Rows are points. The points of each table are mixes of a few directions, plus a little noise. Count the directions of each table, and those that both share. Where both have some left over, give the other angles between the two spaces (their principal angles), to ten degrees, smallest first.
(in the rows, 128 means zero)

First, 6 rows:
[[106 192]
 [149  68]
 [137 103]
 [107 187]
 [135 108]
 [134 109]]
Second, 4 rows:
[[156  50]
 [116 167]
 [118 162]
 [126 135]]
Directions: first 1, second 1, shared 1

First:
[[ 82  81 110 106]
 [109  84 152 121]
 [138 157 120 133]
 [100 130 121 115]
 [142  63 160 132]
 [205 221  90 161]
 [115 160 144 125]]
Second:
[[152  97 115  61]
 [108 157 140 186]
 [107 158 140 191]
 [114 149 135 166]
 [156  88 112  45]
 [131 123 126 118]]
Directions: first 3, second 1, shared 0; angles 60

First, 10 rows:
[[121  81 137  78 121 133 148 156 120]
 [ 80 108 116 111  75 146 116 165 156]
 [ 68 172 195  64 125 155 168  61 128]
 [134  58 144 107 150 106 190 129 141]
 [132 161 135 134 137 131 117 106 118]
 [125 165 147 133 139 132 133  90 125]
 [117  83 111 140 112 116 141 156 156]
 [120 186  80 158  79 156  34 177 117]
 [166 103 127 129 160 110 145 130 108]
 [216 165  87 231 179  91  94 108 116]]
Second (10 x 9):
[[159 135 174 143 101 138 137 149 136]
 [ 59 112  25  94 189 106 108  83 111]
 [171 138 192 149  90 141 141 156 138]
 [131 129 132 129 126 129 129 130 128]
 [ 67 114  37  98 182 109 110  88 113]
 [ 63 113  31  96 185 108 109  86 113]
 [132 128 134 130 124 129 129 130 129]
 [142 131 150 135 115 132 132 138 132]
 [200 145 236 164  65 151 149 175 146]
 [155 134 169 141 104 137 136 146 135]]
Directions: first 4, second 1, shared 0; angles 90

First:
[[155 122 117 149  28 152 233  73 115 112  97 204]
 [104 132 139 109 221 108  30 178 141 140 156  57]
 [128 128 127 130 125 128 131 128 127 129 125 131]
 [146 123 120 144  60 144 202  91 116 120 108 180]
 [108 133 136 113 197 112  55 166 138 138 150  76]
 [124 131 130 125 144 125 115 136 131 129 133 118]
 [106 133 135 109 214 107  38 176 141 139 153  61]
 [116 130 134 118 170 118  84 152 135 135 141  96]
 [133 127 127 132 112 133 145 119 127 126 122 141]
 [134 126 125 133 107 133 150 116 126 123 122 144]
 [154 121 116 150  30 151 232  75 115 115  98 203]]
Second (9 x 12):
[[161 133 121 135  35 141 217  78 121 112  89 194]
 [ 97 114 129 138 191 125  80 161 124 141 167  90]
 [ 47  53 102 218 168 167 167 146  74 153 228 141]
 [158 158 140  91 118 111 104 125 151 119  91 117]
 [ 84  95 120 163 175 140 116 153 107 145 180 111]
 [149 143 132 115 103 123 137 114 138 120 103 137]
 [144 143 134 111 118 120 123 123 138 123 108 125]
 [151 168 149  75 168  96  45 153 164 125  99  75]
 [161 145 130 112  73 128 163  98 136 115  88 158]]
Directions: first 1, second 2, shared 1

First:
[[ 84 157 116 123 116 114  60 122 131 122 139 158 146 131 116 104 156  93
  140  92]
 [238  52 143 140 161 150 244 112 125 148 120  97  48 122 152 165  56 129
  112 150]
 [128 131 133 129 127 133 148 139 125 126 121 113 142 127 129 136 128 159
  124 151]
 [236  54 145 140 160 150 249 115 125 147 118  92  55 122 153 168  59 139
  111 157]
 [ 79 164 124 123 113 121  85 141 128 117 127 134 170 130 117 116 160 142
  133 130]
 [ 88 155 118 123 117 117  71 127 130 122 136 151 147 131 117 107 153 105
  137 102]
 [ 89 154 118 122 117 117  73 128 131 122 135 149 149 130 118 109 154 109
  138 105]
 [ 86 159 126 123 115 122  95 141 128 119 128 130 168 130 119 120 156 147
  131 136]]
Second, 9 rows:
[[122  89 128  99 118 155 104 133 134  80 171 122 150 183 115 132 167 105
  102  79]
 [111 128 139 113  98 130  87 125 129 132 131 147 140 147  98 143 128 102
  122  98]
 [138 183 106  77 128 110  87 119 122 143 124  96 129  93 151 115 120 122
  199 105]
 [167 114 147 128 140 148 184 131 117 130 127 115 132 123 139 154 121 146
  118 132]
 [ 80 141 123 156 133 142 100 116 152 112 138 150 159 125 145 101 172 112
  119 156]
 [195 121 144 103 137 161 185 108 135 146 122  78 122  99 171 163  99 137
  158 154]
 [184 102 142 145 165 109 229 174  71 125 117 124 100 135 106 147 106 197
   90  97]
 [ 33 117  78 218 130  64  76 132 162 136  95 175  61 131 102  48 107 130
  103 223]
 [121 153 144 113 105 139  99 115 131 145 125 140 158 118 124 148 132 104
  142 110]]
Directions: first 2, second 6, shared 1; angles 60

First (10 x 32):
[[128 132 216  80  95  98 132  69  76 110 172 122 123 208  99 214 110  34
  107  54 107  79  85 122 161  73 195 133 169  13 159  13]
 [187 145  81  46 147 143 177 115 130 100 139 115 160  78 105 111  93 159
  135 186 236 153 192 151 127 213 129 164 115 210 125 141]
 [ 84 145 101 168  79 173 125 134 119 147 135 137 108 152 112 140  88  81
   81 125 141 155 137  96 112  93 153 141 169 109 145 168]
 [157 122 113  95 133 137 169  78 110 121 130 124 124  62 134 104  96 140
   99 185 230 161 156 145 141 167 142 173 153 162 134 145]
 [ 70 134  83 234  89 172  75 167 128 147 125 134  97 161 137 114 131  91
   90 120  39 129 124  96  84  86 111  98 151 100 146 163]
 [139 128 147  93 166 100 142 162 168 135 105 135 154 122 127 129 155 187
  189 115 135 132 118 133 146 139 109 118  77 167  92 149]
 [130  84 149 187 144 102 106  80 105 133 111 126  89  71 189  81 161 142
  102 160  98 116  95 152 135 120 107 125 147  97 135 110]
 [129 156  94  95 150 138 140 206 186 136 110 137 170 141 100 129 133 183
  189 121 142 150 156 118 118 156 102 116  69 207  92 189]
 [113 130 152 126 138 111 122 158 151 138 116 136 138 154 124 145 148 143
  163  92  96 119 105 120 136 106 122 110 103 121 110 132]
 [141 108 140 157 140 107  94 111 108 110 135 115 117 129 153 115 162 118
  125 127  54  84 111 147 119 131 106 101 126  93 141  71]]
Second, 9 rows:
[[150 140 115  85 123 118 101 130 109 119 173 122 160 174 106 168 155 112
  150 113  56  80 134 127 107 135 154  94 119 117 146  52]
 [ 96 129 158 128 140 125 149 161 127 151  99 148 126 152 110 138  70 118
  112  82 234 162 147 123 169  93 191 156 135 129 140 167]
 [107  84 138 177 156  98 100 125 102 171 105 148 108  92 176  94 145 160
  107 140 145 135 119 142 149  98 173 123 141 122 150 133]
 [169 151  64  88  74 182 158  46  86  91 187 104 124  94 105 131  85  74
   66 204 171 140 170 129  92 184 134 168 189 138 155 103]
 [142 166 159  65  72 149 175  74 141  91 166 109 131 161  85 192 121  73
  136 114 106 124  89 103 124 126  94 150 148  87 102 103]
 [109 127  41 193  99 175  99 126 120 149 137 133 110  89 150  85 135 133
   89 195  92 150 149 113  78 138 113 120 158 157 139 175]
 [116 165 174  89  97 135 159 142 174 107 133 121 140 193  83 191 126  98
  170  67  96 127  87  98 135 106  87 129 110  98  86 136]
 [161  76 139 151 227  68  95 164 113 130  81 131 134  77 180  57 150 202
  145 138 166 107 161 186 156 165 139 111  79 168 146 107]
 [104 111 161 178 167 102 114 186 181 142  72 137 120 125 155  98 165 180
  176  96  90 131  94 131 141 109  70 104  77 138  88 177]]
Directions: first 5, second 6, shared 4; angles 40

First:
[[131 119 125 130 139 114 122 116 111 110  93 146 115 133 138 133 145 126
  140 107 120 129 142 140 131 106 139 126 119 103 132 115]
 [122 144 134 125 108 152 138 150 159 160 192  96 151 118 109 119  96 132
  105 167 143 125 104 105 123 168 109 130 144 173 120 152]
 [125 136 132 127 117 141 134 140 145 146 162 111 141 123 118 123 111 130
  115 149 136 127 115 116 125 150 118 130 136 153 123 141]
 [132 118 124 129 140 113 121 115 108 108  88 148 113 134 140 134 148 125
  142 104 119 130 143 142 130 103 140 126 119  99 133 113]
 [124 136 131 127 118 141 134 139 145 145 162 111 141 123 118 123 111 130
  116 149 136 127 115 116 125 150 118 130 136 153 123 141]
 [133 114 122 130 146 106 118 108  99  99  70 158 106 137 145 137 157 124
  149  92 114 130 150 148 133  91 145 125 114  86 136 106]
 [139  99 116 133 165  82 108  87  69  67   7 189  83 146 163 146 188 120
  171  54  99 133 174 170 137  52 165 123  99  42 143  82]
 [122 143 134 126 108 152 139 150 159 161 192  95 152 118 109 119  96 132
  105 167 143 126 103 106 123 168 109 131 144 174 120 153]
 [122 142 134 126 111 150 138 148 156 157 185  99 149 120 111 119  99 132
  107 163 141 126 107 108 123 164 111 130 141 169 121 150]]
Second, 10 rows:
[[140  85 172 136 109 128  75 121  98 143 161 107 127  92 149 116 116 169
   96 173 126 114 129 110 137 167 138 113 129 140 121 121]
 [158 193 117 114 119 159 200  87 171 116 175 108 158 154 108 205  71 122
  137 120 140 148 126 155  99 196 108 121 132 197 139 134]
 [105 108  98 131 149 128  61 148  95 134  78 141 112 133  96 104 162 124
  132 126 123 134 137 122 129  82 137 126 107  93 131 124]
 [109 142  91 138 152 130 116 147 148 134 121 146 158 157  95 133 146 103
  139 113 119 131 136 120 111 102 120 147 116 136 135 155]
 [136 111 167 110 100 119 189 125 102 125 136 103  87  98 153 121 115 146
  128 133 140 126 117 135 169 149 113 115 147  99 124  96]
 [111 117 130 136 132 117 182 157 134 146 170 124 167 141 102 150 134 120
  138 122 118 119 142 104 147 143  83 154 126 136 142 152]
 [156 152 139 106 116 127 181  84 120  91  94 127  80 123 159 149 110 129
  144 102 140 142 122 171 134 134 142 105 138 108 126  86]
 [132 106 129 154 146 117  66 119 125 127 134 151 167 138 134 142 144 136
  120 131 105 115 154 115 107 128 144 139 110 148 134 148]
 [133 154 116 120 130 124 132 116 149 105  79 148  95 130 160 100 136 108
  137 104 136 132 111 152 117  85 160 123 140 105 115 114]
 [ 99 112 122 136 127 129  78 175 140 158 131 126 129 114 122  60 147 121
  108 157 132 116 106  97 130  95 135 139 137 119 112 150]]
Directions: first 1, second 6, shared 1

First (10 x 32):
[[ 67  75 160  95  77 117 209  28 107 145 152 198 172 160 230  85 142  37
   66 120  90 115  99 201 153  43  36  94 173 201 103 170]
 [ 91  96 147 108  97 122 178  70 115 137 141 171 155 147 189 101 137  73
   91 122 104 120 111 174 142  76  72 106 155 172 111 154]
 [162 159 109 146 157 135  82 183 140 118 115  86 103 109  69 152 119 179
  164 133 151 135 146  85 115 177 179 149 102  86 142 104]
 [107 109 139 116 113 124 154  97 121 135 136 151 143 138 161 115 133  99
  108 125 115 125 117 152 136 101 100 117 142 152 120 142]
 [146 143 118 137 142 131 103 158 134 122 122 107 115 119  98 141 124 157
  146 129 138 132 136 106 121 153 155 139 114 107 136 115]
 [176 169 102 152 167 138  64 206 144 114 112  72  93 101  49 163 115 201
  178 134 159 139 151  69 107 195 200 156  92  70 150  95]
 [143 142 120 138 141 131 108 153 133 124 122 109 119 121 103 138 124 152
  143 130 138 130 135 110 124 149 150 136 118 112 135 118]
 [174 170 104 153 166 136  64 203 143 115 111  74  97 104  50 161 116 197
  175 134 158 138 149  71 108 194 198 154  94  72 147  95]
 [107 111 138 117 112 125 155  95 121 133 134 151 143 140 161 115 133  98
  108 125 116 124 120 150 136 101  99 117 141 152 120 142]
 [104 106 141 116 106 124 162  88 120 135 136 158 146 140 169 111 136  90
  104 123 111 125 115 158 140  94  92 114 146 160 118 145]]
Second, 8 rows:
[[132 153 144 164 107 117 120 111  97 107  89  94 146 103 111 129 132 156
  109 131 129 150 129 103 137 105 139 115 118 146 126 112]
 [114 126 123 126 131 160 149 117  92 133 154 140  92  87 108 119 124  91
  132 205  96 161 150 186 141  98  94 182 119 120  87 100]
 [ 71 189 108 131 171 127 110 128 176  95  43 104  87  98 145 115 119 184
   95 113 175 120 109  85 161 155 172 123 116 120 149 100]
 [189  34 113 104 139 108 118 138 186 140 249 134 173 203 179 139 114  51
  200 122  92  64 119 153 109 200 131  89 139  74 140 199]
 [143 170 102  65 102 135 146 172  67 137  15 146 148 130 103 162 148 149
   84  25 137 155 150  66  97 101  93 159 123 147 184 123]
 [139  75 161 105 120 113 132 152 127 153 223 146 166 183 138 103 126 117
  141 116 130  95 116 152 103 136 116 131 167 104 119 170]
 [105 148 127 159 146 129 116 105 141  99 115  93 109  93 133 114 116 139
  123 174 129 134 122 131 160 136 151 127 114 115 112 107]
 [130 129 145 170 108 135 132 101 136 159 136 167 103 126 106 144 144 137
  140 138 137 146 130 147 116  91 128  98 128 199 106 114]]
Directions: first 1, second 6, shared 0; angles 60

First, 8 rows:
[[157 127 112 116 148 114 145 137 118 163 121 172 152 120 162 120 125 142
  100  99 140 104 102 150 176 150 122 109 117 151 130 137]
 [156 104 152 120  68 126 128 124 105 118 133 119  99 133 148 140 141 104
  117 120 119 130 126 112 124 123 119 140 134 137 127 133]
 [114 124 111 133  90 113 107 137  45 145 108 121 139 115 115 124 103 145
  165  86 152 133  73 184  89 134 110 159 135 161 182 159]
 [122 148 116 149 171 144 132 124 180 124 152 105 109 129  86 108 131 167
  129 183 116 117 171  96 134 139 148 114 111  99  92 106]
 [143 130 110 132 170 124 143 141 127 168 113 155 148 126 136 117 117 126
  130 123 121 121 125 162 164 134 118 117 129 145  96 120]
 [ 87 153 138 134 141 148 114 107 197  68 164  89 109 132  89 130 146 158
  119 177 132 132 171  57  93 124 164 119 113  72 143 116]
 [106 105 163 124  95 134 118 127 112 105  99 112 126 146 141 161 127  36
  164 119 102 177 138 144  89  76 108 156 170 130 113 118]
 [137 134 121 117 141 122 136 127 140 133 134 152 142 123 147 125 133 147
  100 116 142 111 118 120 153 144 135 111 115 128 141 134]]
Second, 8 rows:
[[108 169  87 149 173 134 120 123 160 126 165 106 124 110  66  90 122 240
  122 166 157  92 135 102 123 173 161 111  86 101 154 133]
 [142  86 186 108  68 132 132 123 121 101 106 127 111 153 181 172 148   7
  130 113  91 170 145 118 118  74 104 147 171 135  96 114]
 [135 122 125 124 129 121 132 135 109 146 112 144 142 127 144 130 121 114
  132 109 128 130 112 154 137 125 116 130 136 145 127 132]
 [119 132 145 131 114 141 121 115 163  92 151  98 100 134 110 132 144 132
  122 162 120 133 160  79 107 122 144 128 123  98 124 118]
 [123 155  78 140 180 117 129 140 111 170 130 148 157 107 102  93 104 210
  130 118 159  95  96 166 148 170 134 115 101 142 153 144]
 [128 138 105 132 150 120 130 136 115 152 123 143 145 118 123 113 116 158
  131 117 142 115 109 153 140 146 127 123 120 140 138 136]
 [137 100 168 114  87 132 131 124 127 106 116 124 114 144 161 158 142  50
  129 121 103 157 143 117 119  91 114 141 156 129 106 118]
 [131 122 132 125 123 126 129 130 121 132 121 134 131 130 138 133 128 112
  129 120 125 133 124 136 131 123 122 130 135 134 125 129]]
Directions: first 5, second 2, shared 2

First, 11 rows:
[[ 88 148  97 124 140  76 116 119  92 134 100 152  97 109 126 120 109 147
  108 147 149 126 111 157 133 129 133 128 155 141 161 133]
 [135 111 104 120 137 148 137 187 101 157 103 100 126 141 172 111  92 111
  106 149 120 111 163 142  76 150 114 146 116 104 120 127]
 [135 102 132 142 140 167 130 155 103 150 122 114 132 153 168 109 118 106
  115 141 117 119 158 125  80 161 128 150 107 101 101 130]
 [167 110 155 161 147 176 152 134 136  73 132 125 113 149 129 127 111  47
  158 106  84  95 124 140 109 145 161 186 116 108  87  79]
 [156 138 124  87  94 127 136 149 184 140 148  93 167 115 106 153 142 164
  138 115 135 146 138 101 158  85  91  78 123 142 142 143]
 [108 151  70  75 115  74 125 176 121 171  96 106 129  98 135 132  98 183
   95 155 158 136 141 145 131 102  85  87 149 143 181 152]
 [116  97 166 152 123 173 103 101 113 176 160 134 160 158 158 110 179 154
  115 137 138 156 155  82 104 163 126 113  94 111  92 170]
 [153 118 161 134 113 162 131 114 162 122 161 118 155 139 117 138 159 126
  148 108 118 140 133  96 141 122 126 116 109 125 104 132]
 [132 129 157 164 143 137 133  83 130  76 140 158 108 134 105 130 138  87
  155 107 110 116  98 135 144 135 168 163 133 130 109  99]
 [ 70 155 114 151 150  63 107  69  83 106 107 189  80 107 107 120 127 139
  119 138 151 127  81 162 153 136 162 144 167 150 160 124]
 [149 152 126 101 106 107 139 124 181 101 142 117 141 106  84 158 134 142
  151 105 128 134 109 122 179  81 115  99 141 153 150 118]]
Second, 9 rows:
[[141 122 122  93 101 141 124 161 153 177 142  91 170 127 139 135 141 172
  114 136 140 150 161  97 125 112  85  82 111 127 133 162]
 [138 123 122 100 106 138 127 156 147 167 138 100 161 128 136 132 139 163
  117 134 138 146 153 104 125 115  94  92 114 126 133 155]
 [125 129 129 135 135 126 129 121 123 116 125 136 119 128 126 127 125 119
  130 126 125 123 121 133 129 131 137 138 132 127 126 121]
 [134 127 125 111 115 134 127 145 139 151 135 110 148 128 134 131 135 149
  121 132 134 139 144 113 127 120 108 105 119 127 130 145]
 [123 130 131 142 139 123 130 115 119 109 123 141 112 129 123 125 123 112
  133 125 124 119 116 140 129 134 144 146 134 130 127 115]
 [137 124 123 103 109 137 125 152 146 161 138 103 156 128 136 132 138 159
  119 133 136 143 150 107 126 117  98  96 116 128 132 152]
 [137 124 123 103 108 137 126 152 146 162 137 101 157 127 136 133 138 160
  118 133 137 144 151 105 125 116  98  94 115 128 133 152]
 [119 131 133 150 145 120 129 107 113  99 120 150 101 127 122 124 119 100
  136 123 120 116 107 148 130 138 155 157 139 129 125 108]
 [ 95 143 145 216 196  97 134  45  67   7  98 219  25 127  98 111  93  16
  161 109  96  73  46 205 136 167 235 245 171 131 115  44]]
Directions: first 4, second 1, shared 1

First (8 x 32):
[[171  55 118 118 142 184 150 123  96 133 135 149 210 153 154  90 117 122
  139  90 101  51 112  85 156 105  83 128 137 145 103  85]
 [137 141 137 121 122 130 118 188 108 120 113 133 129 130 120  92 111 126
   85 146 171 131 131 118  65 108 133 130 118 147 105 102]
 [115 157 122 151 128 115 104  78 138 121 135 117 106 149 109 151 154 123
  130 125 124 129 114 145 145 141 126 121 102 114 145 149]
 [ 96 143 143 128 120 110 118  96 161 109 143 115  92 126 128 166 159 146
  150 132 135 166 133 163 106 156 141 114 131 114 135 139]
 [141  81 121  90 154 145 151 112  91 160 162 153 197 159 124  77  93 103
  130 104 113  90 106  93 180 107 125 128 158 149 134 123]
 [100 139 141 132 117 103 126  96 175 112 145 116  78 103 137 191 158 147
  169 128 110 174 145 172 127 161 154 119 151 106 137 150]
 [178 151 115 149 118 127 118 216 101 128  97 143 118 101 121 107  92 103
   78 139 131 110 142 111 106  87 147 151 126 141 100 113]
 [ 85 157 128 135 124 110 138 115 155 142  93  99  93 102 131 150 140 154
  144 160 139 173 139 139 139 158 115 133 101 109 165 163]]
Second (8 x 32):
[[134 125 119 107 114 104 137 106 110 179 149 122 154 119 155 109 111  97
   86 110 144 134 125 116 170 136 132 125 149 124 158 126]
 [ 92 112 172 122 175 173 111 165 158  13 137 159  95 184  52 142 156 194
  225 159 117 130 122 161   7 109 150 116 121 158  56 121]
 [135 129 118 121 116 112 134 114 116 164 136 122 142 117 149 118 118 106
  100 116 135 130 128 119 162 134 126 128 137 123 150 129]
 [159 162  99 207 111 146 122 152 147 116  44 104  86  83 143 172 148 144
  133 144  91 102 148 123 152 127  87 154  66 101 127 140]
 [130 122 122 100 117 102 138 104 108 180 158 124 159 123 154 104 109  95
   86 109 148 138 123 117 167 136 135 123 156 127 159 126]
 [121 129 140 141 143 149 120 147 145  79 115 135 107 141 101 142 143 158
  168 144 116 124 130 140  85 120 129 129 113 134  98 129]
 [115 117 141 106 137 128 128 126 127 116 151 137 135 147 114 119 126 131
  139 128 137 135 123 133 107 126 142 120 143 138 119 124]
 [139 129 114 121 111 107 136 110 114 177 135 117 147 110 156 117 114 100
   87 114 137 130 128 114 175 136 124 130 138 119 158 129]]
Directions: first 6, second 2, shared 1; angles 50

First (10 x 32):
[[146 127 141 121 135 143 117 112 127 144 136 137 153 113 134 140 149 118
  142 133 128 106 127 146 127 157 114 122 125 119 133 101]
 [ 78  62 133 154 109 122 151 147 111 152 109 162 127 122  99 107 127 114
  140 135 143 119 108 170 134 128 144  97 132 111 119 174]
 [126 116  60 224  58  36 169 145 147 100 130  82 194 148 139 166  95 190
   75  66 162 210 138 132 121 125 146 168 117 106  83 139]
 [157 164 119 131 146 131 122 122 124 135 149 118 150 107 143 158 132 128
  124 121 121 120 148 116 120 149 110 136 139 136 130  87]
 [109 111 143 125 133 156 129 126 131 125 109 134  82 150 109  96 128 132
  151 152 126 117 124 132 139 104 144 113 115 139 147 167]
 [146 134 162  81 133 162  99  99 151 110 117 125  99 158 135 101 148 129
  149 150 119 117 114 123 138 118 130 133  98 129 149 129]
 [144 171 131  98 157 144 115 128 126 120 138 119 103 124 137 130 122 120
  124 135 110 121 142  93 125 116 119 135 140 150 140 110]
 [142 146 132 133 155 157 125 122 119 145 137 130 122 113 125 138 136 125
  147 142 120 101 147 128 128 140 118 118 135 144 145 112]
 [131 144 133 117 151 148 124 129 120 134 132 131 109 121 125 126 127 120
  136 140 118 112 138 117 128 124 123 121 137 143 140 124]
 [101 106 127  96 103  81 130 150 125 116 123 143 142 125 136 117 116 103
   91 107 131 157  96 123 121 117 132 136 142 103  95 137]]
Second (8 x 32):
[[130 140 120 158 158 108 128 107  97 123 173 104 140 134 122 111 111 132
  107 148 133 112 140 114 128 116 128 127 143 101 143 129]
 [ 81  77 101  74 137  93 128 173 166 112   7 188  99 146 157 150 138  88
  115  35  81 169 105 137 126 133  69 145 139 157  99 148]
 [141 152 139 123 143 113 121 111 130 138 155  99 148 150 135 133 133 132
  108 134 117 132 133 117  98 123 119 134 133 119 127 112]
 [112 115 142 103  98 133 130 150 118 126 134 147 117 105 117 110 118 111
  128 143 143 130 105 128 138 118 157 118 133 124 113 140]
 [126 116 146 157 108 142 138 117 127 147 149 112 136 140 106 115 135 148
  144 160 146 120 128 149 121 124 155 112 113 119 134 146]
 [139 126 125 169 116 159 135 117 117 129 147 124 124 113 110 121 125 151
  157 157 153 106 139 142 153 134 153 115 113 127 146 136]
 [174 173 118 150 139 161 119 108 115 117 167 109 133  97 133 141 123 146
  147 150 143 103 155 112 153 144 135 135 123 135 152  92]
 [120 124 133  90 126 116 123 142 154 131  91 140 127 142 145 144 141 114
  118  96 105 151 118 128 107 132 106 138 130 142 110 122]]
Directions: first 5, second 5, shared 2; angles 60, 70, 90
